Each row is a point. Each table stands for the endless flat space through its points: a line for two points, a plane for three, and so on. The two share one point or none. Which?

First, 2 rows:
[[ 2.8  3.3  1.6]
 [ 3.1  1.5 -0.2]]
Second (2 x 3):
[[ 3.4 -0.6 -0.3]
 [ 3.4  0.4 -0.2]]
They share: no point

First:
[[-3.2 -2.1 -1.3 -2.1 -0.1 -5.2]
 [-0.2 -2.8 -5.0 -0.4 -1.5 -0.7]
 [-5.7 -3.2  3.1 -3.6 -2.7 -1.7]
 [ 1.8 -3.1 -4.6 -1.6  0.1  4.3]
 [-1.5 -4.5  0.3 -6.2 -1.5 -1.9]]
Second, 2 rows:
[[ 0.5 -1.2 -1.4 -2.8 -3.2 -0.4]
 [-1.6 -2.7 -4.1 -2.8 -0.5 -0.4]]
They share: no point

First, 5 rows:
[[-6.2 -3.6 -1.5  4.8  3.7 -2.8 -1.7 -2.0]
 [ 0.6 -2.8  4.5 -2.1  1.3  1.6  5.5 -1.2]
 [ 1.1 -6.6  7.3  4.8 -3.5 -1.2  3.4 -1.8]
 [-0.7 -0.7  2.3 -1.1  3.3 -4.1  0.5 -8.0]
 [-1.5  0.5 -0.1  3.3  4.5  3.9  0.5 -2.8]]
Second (4 x 8):
[[-1.5 -4.0  1.5  2.1  0.0 -3.4  2.6 -5.8]
 [-1.0 -3.0  7.9  1.0 -0.9  0.1  0.1  0.4]
 [-1.1 -1.2  4.3 -0.3  0.4 -2.6  2.6 -4.2]
 [ 1.0 -4.8  7.9  1.8  1.0  0.1  1.4 -0.3]]
They share: [-0.6 -3.8  4.1  1.6  0.4 -2.1  2.2 -3.7]

First, 3 rows:
[[ 3.7  2.0  2.1  0.3 -3.6  0.7  2.6  2.8 -0.3]
 [ 0.9  1.3  4.1 -1.1 -2.1 -0.4  4.5  1.7 -1.8]
 [-1.8  0.4  5.9 -2.9  0.6 -1.0  6.9 -1.0 -4.8]]
Second (3 x 9):
[[ 0.9  2.4 -1.4 -0.2  0.0 -2.0  3.1 -1.0 -2.7]
 [ 6.5 -2.2  4.4 -3.2 -0.9  4.6  4.6  0.5 -5.5]
 [ 3.3  0.6  1.1 -1.2 -0.5  0.8  3.6 -0.3 -3.6]]
They share: no point

First:
[[-4.4  6.6 -1.4  0.9  5.3 -2.9 -5.8 -5.9 -2.0 -6.4 -2.8]
 [-3.8  1.2  3.4 -0.7  5.0 -2.3 -3.2  2.4  0.2 -1.9 -2.0]
 [ 4.4  7.3  4.7 -1.8  1.3 -3.3 -0.4  1.5  7.6  1.6 -0.6]
 [ 3.9  7.6  8.8  3.2  2.2  2.1 -3.0  2.7  3.6  2.0  1.0]
 [-1.2  2.6  4.4 -2.3  4.7 -4.4 -2.5  3.4  3.3  0.2 -2.9]]
Second (4 x 11):
[[-6.3  1.5  9.2 -1.2 -0.9  1.2 -1.9 -0.7  2.0 -2.8  3.9]
 [ 4.1  2.4  1.9 -3.1  8.1 -3.7 -4.9  6.1  3.1 -4.0 -1.7]
 [-3.2  2.5  6.4 -1.2  1.1 -0.1 -0.7  1.5  2.1 -1.9  1.8]
 [ 3.1  4.6 -0.5  0.3  5.3 -2.5  1.1  5.1  2.1  0.8 -3.3]]
They share: [-1.2  2.8  3.8 -0.1  2.9 -0.8 -1.7  2.0  2.1 -1.2 -0.1]

First (5 x 14):
[[-0.5 -6.3 -5.4 -5.6  1.0  2.5 -4.1 -3.7  0.3 -1.9 -2.0 -1.0  2.2 -1.1]
 [-2.5 -4.3 -3.1 -4.9  3.2  1.4 -4.9 -6.9 -0.7 -2.2  0.1  0.6  2.6 -0.2]
 [ 0.8 -0.7  3.0 -0.6  1.0  1.8 -6.5 -5.8 -1.5 -6.5 -1.8  2.0 -1.9 -4.7]
 [ 2.9 -1.4  0.3 -1.9  0.8  2.0 -2.1 -3.5 -1.0 -2.7  0.1 -3.8 -0.2  0.1]
 [ 0.0 -3.6 -1.6 -6.0 -0.6  0.6 -7.7 -1.0 -3.2 -6.0 -5.0  2.0 -1.3 -3.8]]
Second, 5 rows:
[[ 4.2 -1.9 -5.6 -1.5  1.8  2.0 -6.1 -5.4 -1.5 -4.0 -4.2 -0.9 -2.7 -5.6]
 [ 6.3  2.8 -2.7 -3.2  0.4  0.1 -2.9 -8.7  2.6 -4.1 -2.1 -1.5 -5.0 -3.8]
 [-3.2 -5.1  0.5 -2.2  2.5  6.1 -4.5 -2.8 -3.1 -7.1 -0.7 -2.3 -3.9 -2.9]
 [ 0.3 -3.2  3.1 -5.6  0.4  7.0 -1.6 -5.1  1.7 -6.6 -0.2 -6.9 -0.3  1.1]
 [ 0.0 -7.9 -2.7 -1.2  1.5  3.8 -6.2 -1.2 -4.2 -2.4 -4.0 -2.1  2.2 -3.6]]
They share: no point

First, 5 rows:
[[-2.4  1.8 -0.9 -1.7 -2.8 -2.0 -4.0  2.0 -6.4  4.6 -4.1 -1.8 -1.4 -5.5
  -4.8  0.4 -6.0  7.3]
 [-7.7  4.9  3.9 -6.7 -1.0 -5.8 -5.8  7.4 -6.8  1.8  3.4 -6.1 -5.4  0.2
  -0.6  6.2 -2.9  2.6]
 [-2.5 -4.5 -3.7  2.7  4.6  2.2 -0.4 -0.6  2.2 -0.2 -0.4 -0.5  0.2 -6.8
  -2.8 -3.4 -4.7  8.0]
 [-3.9  1.7  0.5 -2.2 -0.5 -2.4 -0.7  1.1 -6.3  4.5  1.6 -4.4 -5.6 -3.1
  -2.0  0.4 -5.5  2.0]
 [ 1.4  0.4 -2.9 -2.8  5.5 -0.5 -0.5  3.6 -3.4  2.5  2.2 -4.1 -3.6 -4.7
  -3.8  1.8 -3.3  0.6]]
Second:
[[-5.0 -0.1  1.7  2.2  6.7  1.2 -8.8  9.1 -4.9  1.4  7.4 -1.1 -5.8 -1.7
  -5.7  2.9  2.6  2.2]
 [-8.5  1.8  4.7 -0.2  0.6  0.8 -7.8  2.3 -2.3  0.2  2.7 -4.1 -7.3  0.7
  -1.0  2.9 -3.6  4.3]
 [-4.9 -1.3  1.6 -1.3  1.3 -1.9 -4.4 -0.4 -1.4  4.8 -1.6 -1.3 -7.4  0.2
  -0.9  7.3 -4.2 -2.1]
 [ 0.2 -0.8 -1.9 -7.4  0.3 -2.5  2.6 -2.6 -2.7  4.4 -2.8 -4.0 -2.2 -4.6
  -1.0  4.2 -8.0  0.5]
 [-3.8 -3.3 -4.3 -3.8  3.5 -7.4  1.8  6.3  2.9  0.8  1.2 -7.1 -3.4 -2.5
  -0.5  0.7 -3.6  4.6]
 [-3.1 -2.1  0.3 -7.9  1.6 -0.8  1.1  2.0 -2.4  3.5  5.2 -8.6 -0.2 -5.5
  -2.1  2.9 -3.7  5.1]
 [ 3.1 -0.8 -7.1 -1.4  7.0 -4.9 -0.6  7.8 -2.8 -0.9 -2.0  1.3 -4.6 -3.5
  -5.5 -1.3 -3.7  1.5]]
They share: [-2.9  0.6 -0.7 -2.6  3.0 -1.6 -2.1  3.6 -3.1  1.6  2.1 -3.9 -3.4 -3.5
 -2.3  1.8 -3.6  3.1]

First, 6 rows:
[[ 3.3 -2.1 -2.7  3.1 -3.3 -2.6  2.2  0.8  0.4 -1.3  4.7  3.1  1.8  0.9
   4.4  4.5  4.5 -6.9 -1.4 -3.6]
 [ 0.0 -4.2 -7.2 -0.5 -6.3 -0.8  2.2  1.1 -4.4 -5.5  5.6  0.7 -0.9 -0.3
   3.2  3.0  2.4 -4.2 -2.9 -5.1]
 [ 7.0  2.3  0.2  6.3  0.3  3.3 -1.1  4.7  3.3 -1.1 -1.6  2.7  5.3  0.8
   0.5  4.9  3.9 -3.7  1.7  1.7]
 [ 3.7 -5.9 -3.8  1.7 -3.8  3.4  0.0  6.3 -3.9 -4.6  2.2  5.6 -2.9  0.2
  -1.2  3.3 -0.9 -1.8 -2.4 -4.4]
 [ 3.0 -0.3 -0.1  3.4  1.1  4.1 -2.1  6.5  2.3 -1.0  1.2  1.9  1.5  3.1
   1.4  2.4  2.6 -1.3 -1.3 -1.4]
 [-1.5 -5.2 -2.9 -3.1 -4.7 -2.3  0.3  4.6 -1.3 -1.9  1.7  4.3 -4.6 -2.0
  -0.7  3.4  5.0 -4.4  1.0 -3.6]]
Second (7 x 20):
[[ 2.9 -5.7 -1.2 -0.8 -5.6 -0.5  1.4  1.6  4.9 -8.3  6.2  9.1  1.5 -4.5
  -0.5  4.2  0.9 -6.5 -3.1 -6.8]
 [ 1.9  0.2 -5.8  5.6 -0.9  3.1  2.5  1.3 -5.1  1.2  2.0  0.7 -0.9  4.4
   4.2 -0.6  4.9 -5.5  2.6  0.6]
 [ 5.7 -5.0 -1.1  2.1 -4.5  1.2 -1.2  4.5  2.0 -5.0  7.6  5.6  2.6  0.2
   0.7  4.1  1.1 -3.2 -7.1 -6.7]
 [ 3.1 -4.5  4.0 -0.1  1.4  3.9 -5.1  4.6 -1.7 -4.1  5.0  0.5  0.8  2.4
   8.4  5.2  4.0 -4.5 -5.3 -5.5]
 [ 5.2  1.7 -6.9  8.3  0.4  0.1  4.0 -0.2 -2.0 -1.1  2.2  3.4 -1.6  1.8
  -1.7  6.4  4.2 -3.1  4.7 -3.0]
 [ 5.2 -6.3  1.6  1.2 -2.8  1.4 -3.5  6.4  0.7 -5.1  5.0  1.9  3.9  1.2
   5.2  6.5 -0.2 -1.8 -9.4 -6.3]
 [ 4.3 -4.6 -2.9 -0.2 -6.9 -1.0  2.7  4.7  1.7 -8.3  2.5  6.3  2.8 -2.6
   2.5  5.7 -3.9 -5.8 -4.7 -5.0]]
They share: [ 4.1 -2.6 -3.2  3.6 -2.7  1.3  0.9  3.2 -1.1 -3.0  3.7  3.1  1.2  1.5
  2.6  3.7  1.7 -4.0 -2.4 -3.5]
